Every row gives one point. Two turns around zero, p and q, are shown by what they do to some points. Where does a point land after both, in the order given? Backwards means that the second turn is done in reverse. Each puzzle has new turns, and all numbers are rounded.

Turn p:
[21 -8 13] => [23 -3 12]
[-34 -25 -43] => [-42 -38 -20]
[-9 11 19] => [-5 20 12]
[22 22 11] => [24 22 -5]
Turn q:
[ 34   5 -11] => [19 16 26]
[-27 -13  30] => [-23 -33 -13]
[ 15   8 -14] => [11 17  9]
[ 24   6 -11] => [14 15 17]
[ -2 -31 -22] => [ 32  -9 -18]
[-43  25  28] => [-53  -6 -20]
Where do these land?
q, then p: [ 3 30 53] => [-44  11  40]
p, then q: [ -8   9 -11] => [  1   9 -13]
p, then q backwards: [ -8 -24 -17] => [-11 -14  25]
q, then p: [ 14 -15 -26] => [ 31   2 -10]

Turn p:
[-26   1   5 -21  -6 -29] => [-14 -30 -12 -20  16 -11]
[  9  11  10 -28 -17 -47] => [  1 -14  -7 -43   6 -39]
[ 1  3  5 54 -2 41] => [-14  34  36  35  -2  27]
[ -2   3 -29  30 -14 -32] => [-15 -18  26  18 -11 -36]
[  3 -23  10   3  14 -21] => [ 16  -6  -3   8  26 -16]
[ 12 -15   0 -25   1  61] => [ 31  13 -11  -2 -20  55]
[  3  19  -1 -12  23  27] => [ -4  21 -28   5 -14  18]
Turn q:
[-14  15  22  28 -26 -12] => [-10  29  31  24  -1  -3]
[  6  -9  19 -34  29  18] => [-13  -5 -25 -38  20  -9]
[ 16   6  11 -41  12 -15] => [ -7  16 -44 -15   2   0]
[ 16  -1 -40  23  44   1] => [  5 -56 -15  24  14  10]
[ 29 -11  24 -14  -6  -4] => [ 12  20 -19  -7  10 -26]
[-22  15  15   0 -33   1] => [ -5  33  25  -3 -11  11]
[-16  17  -5  16 -48  17] => [ 20  24  43   3 -10  21]
[-15 -32 -45  22  28  -7] => [ -4 -62   4  13 -24  -4]
Where do these land?
p, then q backwards: [ 11 -25  -6  -7 -31  29] => [-12   6 -34   3 -27  24]
p, then q backwards: [ 28  15  16  -2  64 -30] => [ 57  -5  43 -15   2 -32]
q, then p: [ 13   9   0 -13  16 -35] => [-16 -18  10  25 -24  -5]
q, then p: [-22   1  -5 -20 -18  28] => [ 10   7 -14 -34  -4  22]
p, then q backwards: [-18 -23 -19  -1 -29   7] => [-19  -5 -33  18   6  17]
p, then q: [  6  17 -35   6 -43  20] => [ 11  45  30 -20 -13 -16]
p, then q: [-17  11  48  23   1 -10] => [-48 -11 -10  -9  19  19]
q, then p: [-2 -4  2 15 40 -8] => [  0 -25  -1  29  21   1]

Turn p:
[  9  -7 -10   0   6  17  18   0] => [ 17  12 -13   7 -12   5   2   7]
[  9 -10   7   8  16  -8 -32 -37] => [ 10 -20   7 -24   6  25 -20 -30]
[  4 -21   0  -7  10 -67  22 -13] => [ 22 -23  -2  28  32 -36 -24 -31]
[ 10  23  12   5 -29   8  27 -14] => [  8   9  10  -8 -30 -27  25 -10]
[ -8   4 -34  20 -18   2   6  26] => [-23   4 -21   6 -19 -18 -16  27]
[  3 -29  20  -3   6  19 -34  27] => [ -8 -28   6   6   9  42  11  25]
[  0 -21  21 -15 -15   9  18  25] => [  7 -12  -3  24   4  -2  35  19]
[ 11  17   2  13  13 -38  21  19] => [ -2   6  23  34   0 -26 -23  -6]
[  6  26 -64 -14   7  30  30  -6] => [ 20  60 -31 -19 -16 -17 -20  26]
[-26   8  24   5  15   4   7 -46] => [ -2  15  -3 -12   4  12  16 -55]
[-17  11  22 -12 -10  25 -85  20] => [-48 -23  30 -45  20  47  13  29]
Turn q:
[-20   4  -1  41  -4 -16  31   1] => [-12  -7  17   4  18  23  30 -33]
[-31   7   1  13   6 -10 -22  32] => [-17 -16  20  12 -19  18 -26 -20]
[ 39 -11 -14  53  -3  -9  -2  -8] => [ 27 -33  15  22  15 -25  36 -14]
[  6 -22  -5  34  44   6  -8   3] => [-22 -41   7  16  25 -25  -2  -4]
[-14   8  13  25   1  25 -12  13] => [-12  -5  28  27   4  12  -7  10]
[ 28  31 -27 -39 -19  13  12  -7] => [ 19  27 -45   8 -26   2  18  22]
[ 15 -20 -26 -29 -27  -3  11 -52] => [ 46   6 -38 -34  21   5  12  18]
[-10  20  40 -53  11 -13 -13  -5] => [-12  52  -8 -18 -11 -14 -43  -2]
[-13 -17  19 -46  -9   6   3  22] => [-18  17   4 -37 -26   5 -18  23]
Where do these land?
q, then p: [ 13 -31   9  30 -58  19  22  14] => [ 32   2  19  44 -13  -3  54  11]
q, then p: [ -6  28 -15 -12 -20 -32   4   9] => [ 14   6  -7 -38 -26 -16   6  -2]
p, then q: [ 4 45 10 14 29  8  6 19] => [  0  37  31  30   2  14 -11  -7]
q, then p backwards: [-21 -40 -39   9 -12  24  14 -13] => [  3 -44   8 -22 -11  17 -43   6]
q, then p: [ 18 -12  11 -15  18  21   7  17] => [-26  -5  -2  19  20 -20   2   9]
q, then p: [ -9  38  10  -7  10   4   0 -26] => [-17  26  12 -14 -16   8 -28  -8]
p, then q backwards: [ -4 -60   7 -13 -49  21 -11  15] => [ 21 -34 -64   5   1  27  23   3]
q, then p backwards: [ 21  36 -13   1  47 -11 -31 -20] => [-17 -21 -26  15  11 -44  43   2]
q, then p: [-31   1   9   0   9 -44 -27  -2] => [  9 -16   6 -48  12  22  -2 -22]
q, then p: [ 16  -6  11  -6  25 -10  15 -13] => [  0  12  -1   5  25 -15 -18 -14]

Turn p:
[ 33  10   8  12  26  19  -1  -2   5 -22 -13] => [-19 -31 -11 -21  12  11   9  -2   1 -19  23]
[-17 -24  28   5  -2  -2 -29  -7  -5  -1 -12] => [ 11  11  17 -11   6  -2   7 -11 -20  30  24]
[ 13 -25   0   4 -22  11  97   8   2  58  25] => [-16  38 -44  61 -28 -47 -29  39  34 -25  22]
[-12  29  -1 -11  13  13 -24  -1   5  49 -37] => [  3  -7  28   8  16 -33  52  16 -18  -9 -13]
[ -4 -13 -24  11  -1  10  23  24  -8   5  -8] => [ -8   1 -21  26 -20  10  16   8  14   5  -1]
[-15  55  -1  -2 -28 -38 -17   8  12 -18 -54] => [-20  10  27  16  64  27  21 -19 -14   0 -43]
[-10  20   3  12   8  -3 -25 -25 -33 -18  -5] => [  8  -5 -10 -22   7   6   8 -29 -40  -3 -12]
[  3 -23  -6 -45  -5  11  43   5   2 -13  28] => [-32   7   5   5 -46  -8 -40   6  26  -3  -3]
[-18 -15   2   1  16 -69 -19   6  10 -16  20] => [ 21  -7  -3 -14  25  12 -37  10  -2  55 -27]
[-18   3  17   7   2  16 -20   9   2  -2  33] => [ 28   0  16  -7 -17  16 -11  14 -21  -6  11]
[ 57  -1 -18  -6 -12  10  -5   8  -7  -8   3] => [  1 -33  -4   7  -2   0  -3 -31  36 -23   9]
[-10 -17  -8  10   5  21 -24 -34  16 -14  20] => [ 22  16   1 -49 -16   7   5  -2   5  -3  10]
Turn q:
[-11 -42 -21  -1 -14   3 -20  13   8  10   9] => [ -9 -30   1  23  30  -7  10  17  20  11   2]
[-21  15   5   3   6  24  21  15  15   7 -31] => [  7  10 -12 -32  -2  12  16  17  13 -30  11]
[ 15  18 -27  34 -52 -31  -7 -46 -21 -10   4] => [ -8  -9  24 -11 -27 -11 -61  -9  27  41 -30]
[ 14   0   4 -16  29  25  42  -7 -17  10 -24] => [ -1  22 -23 -24  23   6 -19  -2 -27 -38   7]
[-12  -7  22   5  17  -2   6 -17   9  -2 -16] => [  7   7   4 -18   5   9  13  14 -20  -2 -19]
[ -5  23 -24  12 -33 -26 -20  -8 -22  30  19] => [-17   4  -8  20 -31 -30 -27  10  31  29  -8]
[ 14 -16  -3 -14   7 -45 -14  24  26  -3   8] => [ 26 -31 -15  41 -11  14  12  -2  -9  10  -7]
[ -7  15   0 -29   5  40  21  15 -10 -25 -29] => [-11   1 -14 -39  10   7  14 -31   3 -39  18]
[ 26   3  15  40 -49 -35 -30  -8 -34   7  15] => [-30 -11  43  34 -43 -11 -38   7   9  17 -26]
[ -7 -13 -13  21  23 -15  -8  25   4 -14  31] => [21 14 10 41 15  9 16 -9 17  8 -6]
[-23   9  27 -33   5  30  39 -11  -2  -7   1] => [-27  24 -21 -39  10  23  17  -8 -21  -3  19]
[-12  21  20 -29  36  36   1 -26 -16 -10 -32] => [ -5  21 -10 -51   9 -25  22 -18 -33 -26  -3]
[ 30 -25  -5   8  19  -5 -31  30  60   7  44] => [ 48 -23  21  56  11   5  23  15 -10  22  41]
Where do these land?
p, then q: [ -4 -17  13  34  17 -10 -22  -7 -23  -3  13] => [ -9   0 -11  23  17 -26 -35  -8 -10   2  14]
p, then q: [-44   5  19 -14  25  47 -28 -51  22  -8 -31] => [-53  26 -56 -11 -26  28  11 -35 -26  -4   9]
q, then p: [  9 -24 -11 -21 -27 -28 -37   6 -17  22   8] => [ 28  25 -25  11   9   5  18   5   7  48   5]
p, then q: [  1  40 -24  23  10 -24 -13  20  31  27  14] => [ 36 -14   9  12  16  17   0  -7  -9 -58   4]
p, then q: [ 16  -7   4 -17  -2  11  10  -5  11   9  25] => [  4 -23  11  12 -17   7  15  -8   1  16   0]
p, then q: [-10   2  14  -4 -31  44  -8  24  17 -29  28] => [-30   2  48 -16 -12   6  17 -16  -5   6  39]
q, then p: [ -1   1  48   1  -9 -16  -1  28 -28   0 -44] => [-36  35   4   9 -10  45   8 -33 -11  12   6]
q, then p: [ 38  20 -12   1   4  -9  10   5  25  -9 -48] => [ -3 -19  16 -15  -9   6 -13 -51  34   2  18]
p, then q: [ 27  13 -13 -33  27 -16  37  -9 -27  17  28] => [  8 -51  -1  14   1  -6   9   0  29   8 -51]
p, then q: [ -1 -40 -21  -3 -27 -14  23 -30  26 -10  20] => [ 33 -19 -15 -17 -38 -22  11   5   7  24  29]
q, then p: [ 26  17 -18  17 -38   0  26  -5 -32  17  -7] => [ 35   5  47 -22   8  25  13 -10  -4  12 -10]
p, then q: [-14  17 -10   9  28  31  -4  29  21  24  11] => [-14 -10   8  21   4  43  -1  -9  15 -34  18]
p, then q: [-41 -20  -3  19  31 -16 -30  15  -6 -17 -22] => [-29  18 -32   3  16 -14 -23  30  -7 -29  25]
p, then q: [ -1  -7  14 -13  -8  -1  38 -20 -21 -39   7] => [-15  -1  -2 -20  -5 -39  19  -9  26  30 -11]

Turn p:
[-17  30  -6  28  25 -31  -1  20  41  -6 -22 -15  44   1] => [ -4  -1  -9  44   7 -23 -20 -45  -2 -18 -18  35  17 -34]
[-36  13 -33  -1   5 -15 -14 -46  -2   2  28 -42  -9  18] => [-40   3 -36  -5   6 -36 -24   3 -11   5  47  -2 -27 -12]
[ 25   0  15 -15 -11  24  12  44   7 -16 -30  -6 -26 -24] => [-11  -7  25 -19  -9  44  22  -8  -7 -25 -37 -14  20  -1]
[10 49 23 35 10 -8 28  6 38  4  2 16 -5 31] => [ -2  33  47  49   0  -8   5 -14  15  -9   9  -1   4 -39]
[ 27 -17 -28   9  -5   4  -3   3   7 -13 -42  23  -1 -18] => [ 28  -1 -13 -10   7  47  20 -22  -3  -6  -8  21  -6  -4]
[ -7   3 -18 -30  13 -25  10 -34 -39  21  34 -12  -7  -1] => [-10  17 -31 -30  -6 -41   9  31 -11  26  29  -3   6   0]
[ 32 -23  -3  -1 -27 -11 -43  13  17   0  -1  -5   3  -9] => [  8 -46 -16   2   8  39  -9   6  15  11   0  -4  14 -12]
[-23  19  -1  55  17 -22   8  26  -1 -19  10   6   1  33] => [ 21   1   9  46 -23 -34  -2 -26 -11 -17   0 -16 -25 -28]
[-24  -3 -42  -3  38  22 -33 -44 -44  39  51 -28   7  -6] => [ -6 -22 -30 -30  18 -59 -10  55 -26  -8  50  29 -27  15]
[ 24 -18  22 -23   7  -2   6  33  30 -26 -13  26  -3   6] => [  7  -1  26   7   6  33   6  -8  -5  27 -50  -8   7 -13]
[-33  39 -21   4  32  -3 -43 -33   6 -27  -9 -10  33  16] => [-18   7 -24  12 -11 -22 -51  -5  -3  -6   3  54 -39 -23]
[ -6 -18  -8 -33 -42  26  29   0 -15  18  34  11  -2   0] => [-10  19 -15   0  18   6  20  41   3   6   0 -37   6  46]
[  3 -33  25   2  -5   4   8  21  29   8 -40  12 -12   9] => [ 15  -5  34   4  12  34  -6 -36 -12  12 -12 -12  18  15]
[ 30 -14  33   6 -12  19  26   3 -26  -9 -17  -6  10   2] => [ 28  13  20 -31   1   6  -2  -3  28 -18 -20 -23  10  10]
[-12   4  21 -29 -29   8  10  -5 -54  37  14  18 -23  -8] => [  1  17   5 -19 -36  -5  14  42   0   8  22 -20  23  50]
[  7 -29  22  -3 -14  10   2  -6   4 -14   1  14 -11 -49] => [ -6 -24   9 -22   1  17  32 -10  27  14 -16   3  -3  29]
Turn q:
[  4  -9   0  20  39 -19   3  35  24  25   9  30  -7  34] => [  7 -26 -35   6 -10 -19   1  13  -4  45  26 -31  25   8]
[ 20 -35  56  -9   0 -32  -4 -20  27   1  28  15 -11  22] => [  0 -13 -10 -29  66 -13 -20 -13   5  30  16   4  34  -7]
[ 17  18  -9   2 -13  30  -1 -16 -36  -1  28   5  11   1] => [ 20 -13  35   2   2  29  12   9  -2  -1   9  11 -32 -13]
[ 24 -10  51  17  -1 -24  -8  19  -6  42 -21  11 -35  11] => [-13   0   7  23  37 -22 -22  29  39  30  15 -19  28  25]
[ 15  45 -11  20 -40   7   6  -4  -9 -32  -2 -33  27 -14] => [ 28  21  41  13  -8 -30  15  -5 -11 -38 -13  13 -32 -22]
[-23  18  -4   1   4   9  -7 -19 -22 -26   1   0   4 -51] => [ -9  19  -5  25   5  31  -1   1 -16 -30 -27   8 -23 -25]
[ -9   0 -36 -27 -29  44   9  26   6  13 -14  -6   8 -49] => [-16  -7  16  -5 -50  14 -12 -20  23 -17 -49 -14 -35   3]
[ 22 -30  12  19  65 -48  -9   1  28  42  12  -8  24  27] => [ 17  18 -42  -1  28 -16  23 -21 -15  66  28 -31  24  35]
[-17  18 -18 -48  -5   5  -4   6   7   0 -36  38  14 -12] => [ 17 -12 -40  -6 -28  17  -5   5  37 -28 -31  12  -2   4]
[ 12   0  -5   5  -7   8   4  15  -6 -49  17  -6 -16 -10] => [-14  -3  15 -15  -1 -14   0  24 -27  -4 -17   9 -12 -32]
[  4  15 -27 -17 -15 -14  20 -22 -13  -9   9 -17 -30  -7] => [ -5  23   5 -15 -10   1 -30   9  -9 -11  15  29 -31   0]
[-23   0  -9  -4 -58  -9 -31  10 -29 -18  19 -10 -13  -4] => [ 14  -5  45  -3  -2  12 -38  17 -29 -33 -23  12  12   8]
[-21   5  32  -5  38   5 -14   9  41  31   8  -3 -20  35] => [-18 -30 -35  -8  23 -11   4  -6   2  -5  39 -42  17  27]
[ 15 -12 -20  -7   2  21 -13 -28 -26 -38 -27 -27  12   1] => [-13  21  18 -11  -4  11  45   5 -10 -14 -18  44  -8   7]
[-33   5 -16  -8  -9  24  44  11 -28 -11 -17 -15  31 -11] => [ -1  31  17  -5 -51  24  16  -9  14 -27  -3 -10   2 -29]
[ -7 -28   5  42  29  -8   5 -22  44  31 -12  25   1  27] => [-13 -22 -33  29   3 -15  11 -39   3  38  35   4  34  11]
Where do these land?
q, then p backwards: [-11  -6  11  11  43 -16  11 -13 -21  -2   1  -1 -38   0] => [ -4  20 -32 -33 -18  -2  -3 -21  17  21  14  -3 -12  15]
q, then p: [ -2 -15   4 -17  -3 -15  -8 -19 -42  22 -12 -18  22 -11] => [ -6  30  38  11   6   9 -20  20   8 -24  -3  15  -5 -13]
q, then p: [ 18  22 -33 -26  -5  -4   1  17  16 -18   4  27 -17  24] => [ 13 -17 -26   2  -4  39  17  11 -20  28 -10 -23  14  -1]
p, then q: [  7   0  32  15 -22  -8 -22  19  19 -36  41 -21 -43 -11] => [-57  19  22  -9   1  -6 -24 -45  -7 -11 -11 -18  30   5]
q, then p: [-14 -14  43   8 -32 -19  46 -20  13  19   3 -11   2  31] => [-27 -16  -5  13  18 -36 -13  22  43  34  -7  34   0 -15]
p, then q: [-16 -47  23  11 -25  18 -45  17  23  -7   4  21  20 -15] => [-36 -33  11  -2   2  -8  30 -13   5  35  13  14  42  32]
q, then p backwards: [ -5  22  15   9  24  25  60  -9 -15  -9 -10 -14  15  43] => [ 32  37 -11  33  -9 -21  20 -32 -15  17  11  -4 -46 -11]
q, then p backwards: [ -6  18   4 -32  25  18 -11  16 -34   4   5  10 -34 -27] => [ 13   7 -16 -26 -35  40 -23   1  -2 -26  22   0  -8  12]
p, then q: [ 19 -16 -10 -19  22  20  -2 -23  18 -23  24  20  -6  -1] => [-33  -3 -26   5  -9   7 -14  21  26  10  10 -27  -8  10]
p, then q backwards: [ 18  11 -66  -2 -32  21   3   9   9  64  -4  -2  -5   1] => [-46  23  28   8  44 -19 -28 -35 -34 -13   3   3 -11  37]
q, then p: [ 11  19  -7  32   2 -46   8   1   2  18   8  26  19 -65] => [ 17 -26   6  -5 -14  17  14 -12   8 -39  59  36   7 -32]
p, then q: [ 55  55   8  24   2 -34  -4 -41   7   2 -45  34  52  24] => [ 33 -55 -29  46  28 -32  -3 -24  15   8 -41   4 -64 -25]
q, then p: [  9 -27   0 -12 -11   5  -9  34   2 -12 -26   8 -22 -29] => [ -1  -3  -5  16 -14  21 -28 -36 -21  -5  -6  13  21  20]
q, then p backwards: [-17  -8   3 -46  21 -11 -19  31   4  31 -11 -40   7  21] => [-12 -29  10 -23 -42  21  35  -4 -45   8  -9 -15  -7 -10]
p, then q: [-33  11  -9   8  -9  -1 -30 -36  27 -30  18  -7   6   2] => [-28 -29 -18  24  -6   7 -36  -6 -33  -2  12   6  11  19]
q, then p: [-20 -15  -8  -7  14  30   1   6   6 -16 -10 -27   4   4] => [-20  30 -15  -7  -7  -8  -6 -11   3  -4 -12 -17  -8  26]
q, then p backwards: [-13 -10 -10  45 -13  15  20  13 -33  -7  10  -6  18   9] => [ 11  25  20   9  13 -16   3  25   9  17  -5  23 -40  17]

Turn p:
[ 47  -4  10 -23 -32  -2  34  29  -1  -9 -22  15  -3  -8] => [ -1  17   4   0  -1  39  43  -2 -11  32 -24  26 -22  12]
[ 45  -8 -38  -7  -5   3 -21 -22  -3  22   0 -18   2  15] => [-19 -13  29 -10  36  -9   6  27   2  29 -13 -30   4   8]
[-24  -3  21   4   3   4  25  22   1   1 -31 -31  21 -21] => [-10  24  -4 -13 -27   0  -1 -35 -11  16  30  24  15   6]
[-40  10 -30  44  -2   2  45  32  11 -13 -14 -17 -14  17] => [-17 -26 -23 -35   3   1 -31 -59  -2  -3   9  28 -28   2]
[-35  11 -42   7 -19 -29  -8   6  19  -9  14  29  -2 -18] => [ 34 -33 -13   4   8  31 -15 -35   6 -16  -1 -33  -3  -1]
[ 10  18  17   4   3  40  36  -7 -31 -27  -7   0  14 -16] => [-11   2 -18   4   7 -10  33   2 -44  -9  13  43   7   6]
[ -1  17  34   2  12  14  14  -8   1 -29  27  20  35  11] => [  6   3 -22 -10  -7  -5  35  15   4 -47   2  25  18  -6]
[ 11  -3  -4 -11  11   1  15 -32   6  40 -24   1 -22   7] => [-30  31   5  11  13 -13  -8   3  -9   5  -8 -29 -23  20]
[-12  -6 -14 -15 -40 -11  -9   0  17 -19   2  -7 -16  -2] => [ 26 -11 -24  -2   7  20  -4   1  14  29  11 -14 -14  -3]
[-15  17 -11 -11 -13 -18 -38  21 -20  35  16  -6  -6   7] => [-14 -24  17  19 -13  32 -37  17  15   5   4 -17  17  -3]
[  7   3  19  27  17   8 -30 -15  22   0 -11  -2  -2  -2] => [  8  -6  17   1 -22 -41   7   7  11  -9  10 -10 -10   9]
[ 10  -2  21  20  15 -10  -4 -36 -10  -1  43  19   4  -6] => [ -1  -3  -4  13  -3 -21  20  19  -6 -38 -12 -19   5 -39]
[-11   1  18 -17  23 -28 -21  -6 -10  -5 -26 -10   0  -8] => [  5  23  15  35  -3 -10  -5 -11  24   5  18   3  16   0]
[ -1   0 -23 -31  21   8 -11   5   3  26  26 -23 -31  -3] => [-13  -4 -14  12   4  -9 -40  15   0  23 -34 -18  23   9]
[  9 -50  22   8   4  18 -27  10  -4 -13   4  32  21  27] => [ 39  19  35 -28  -1  -4  -1  36   6 -22  -5  22  -8 -17]
Turn q:
[-34 -13  22 -22   7 -18  14   6   9  -2  -9 -35  15 -20] => [ 25 -17  -4   0  14  29 -30 -20 -29 -25  -7  11  -5   2]
[ 21 -25  20   1 -21  12  18 -50 -44  -4  -9  10   7   4] => [-20   5   3 -43  24  -6  17  -9  27   4 -42  17 -10  29]
[ 13  18  -4 -20 -14  13 -18  -2   7 -16   9  11  -2  62] => [ -9 -20   0  -5   0 -10  45  31 -17  35   8  14  23  -9]
[-18   4   4  14 -12  -2  16  -3  19  -6 -18  -4 -18 -28] => [  3   5  13  27   5   6 -26  -7  -1   4   1   6 -26  18]
[  6  15 -11  17 -17  18  17  18  12  19  19  18  -2  50] => [-43 -12   0  -2 -12   0  16  14 -12  36  24 -26  17   5]
[ 25  19  -7  97  19 -57   2   2  11   1 -22   3  -6 -20] => [-46  49   0  41  -8 -68 -58   3   0 -30   3  -1   5   5]
[ 20   3  16  -2   5   6 -43  17  12  45 -19 -12 -14  -7] => [ 17   7 -11  11  12 -32  12 -37 -10  12  10 -24 -15 -37]
[  8  -7 -16 -20   1  20   1  16 -14 -13 -19 -13  -2  -2] => [ 19 -24 -19   5 -19   2   7  -8  16   8 -14   6  -2   2]
[  8 -57  24   9  18   1  -9 -27  -4 -20 -10  -9 -11  26] => [  2   0 -30 -18  40 -11  -6  32  -3   5 -49   0 -10  -6]
[ 24  -6 -21 -16  12 -14 -23   6  22  22 -22   5  -3  -7] => [ 11   8   1  17  -3 -11  -6 -17  11  15  -6   1  10 -48]
[ 12  14   6 -19   8  26 -10  -4  10   0 -17  -1   6 -26] => [ 25 -15   8  -5   0 -10  -1 -15  20   5  15  12 -21 -13]
[-18  -2  -6   1 -19 -10   2  10 -13 -18   1   9   2 -26] => [ 14  13   2  17  -1  17  -1  -5  13 -13   3   7   8  28]
[-80  -7   1  -7  15   2  10  12 -16 -12   9  20  44 -20] => [  8 -28   7  10  24  56  -7   8  16 -62  21 -11  15  21]
[ 21  11 -11   1 -18   5   1  -7  13  -1  37 -17   2  -9] => [ 16  15  23 -24 -24  -8  -6   5 -11  18   9  -8   7  10]
[-31  19 -14 -15   9   3   7  -7 -14  13  39  -5  -7  16] => [ -9  -6  20 -12 -23  29  26  14 -22 -20   5 -18  -1  -2]
[ 23  12  -3 -19   6  -5  14  13  -9 -11  32  20 -11   7] => [ -7  21 -14 -19 -28  16  16  15   3  10  18  14   5  -5]
Where do these land?
p, then q: [  2  -2 -14   8  -1   0  -5  24 -24  -8  32  19  59  -3] => [ 23 -24 -21 -41  18  15 -11   0  40  -3  11  23   5  14]
q, then p: [  1 -11 -36  -4   1 -10   6  -3 -11  11 -10   6 -22 -13] => [ -1  -8  -5  -6 -16  -8  11 -10  -9   9  28  -8 -24  20]
q, then p: [ -9  13   4 -24   4  26  26   3 -13   8 -30 -19  -7  32] => [ 13  32   1 -11  21   3 -29  -2 -30   8   2  -8 -28 -19]
p, then q: [-26  18   3 -33  19   7  29 -32  23   7 -19 -29  -9 -44] => [-32 -11  48  -1 -32 -21  12   2 -22 -26 -22 -11  37   2]
q, then p: [ -9 -25   8 -16  16 -44  -1  -9  20 -11  16  -6 -23  14] => [  1 -22  26  27  -5   6  -2  -6 -33  -4   6  30  14  26]
q, then p backwards: [-42  14  15  19 -12 -38 -28   2   0 -32  34  23   8 -11] => [-11   5  14 -37  13  23 -13 -30 -32   2 -22  37  38   5]
q, then p: [ 24 -32  17 -11 -24  32 -15   7 -17   9 -24   2 -49 -39] => [-44  -6  -5  12  17 -29   1  -9   5  19 -26 -38 -43  34]
p, then q: [ 42   1 -10 -16 -20 -12  11  15 -19 -28 -11 -12   9  35] => [-26 -14 -11   0  10  33 -17   2  19   6  28 -14 -29 -32]
p, then q: [ 10  21 -18  12   1   2  16  11 -28   7  17 -23 -12   9] => [  3  -6  -1  16  26  24   0   1  18 -26 -14 -23  -1  -3]
q, then p: [  6 -10  14  20   9  11  -3   3  -6 -24 -11  13 -11   5] => [  2 -13   5  -5   5   3 -20 -22  18  -1 -21   0  -7   7]
q, then p: [-16  15  21  -7  16   9 -52  -3   8 -29 -17 -17  -2   3] => [  2  -1  24  11   9  -6  23 -23  -1   3 -45  21  -9 -33]
p, then q: [-16  11  14  18  11 -12  -8   0  26  23 -17 -19  32  -7] => [ 12  -3  31 -21  13  13   2   5 -37   9   1  13  17  18]
q, then p: [ -7  -1 -27  34 -19  28  10 -15  -7  26  18  -9  16   3] => [-16  26 -14 -16 -15  -5 -10  12  34  23  32   4   7 -11]
q, then p: [ 32 -10 -23   3 -18  -1  22  29  24  15  25  24   4   9] => [-20 -14  -5 -22 -23  21 -13  17  -8  -1  18 -36  31  15]
p, then q backwards: [ 10  -1  32  -4  15   2  -6 -32  24  26  -2  46   7   5] => [-20   3 -14  32  14  -5 -23 -13 -35  -3  31  -1 -26 -20]
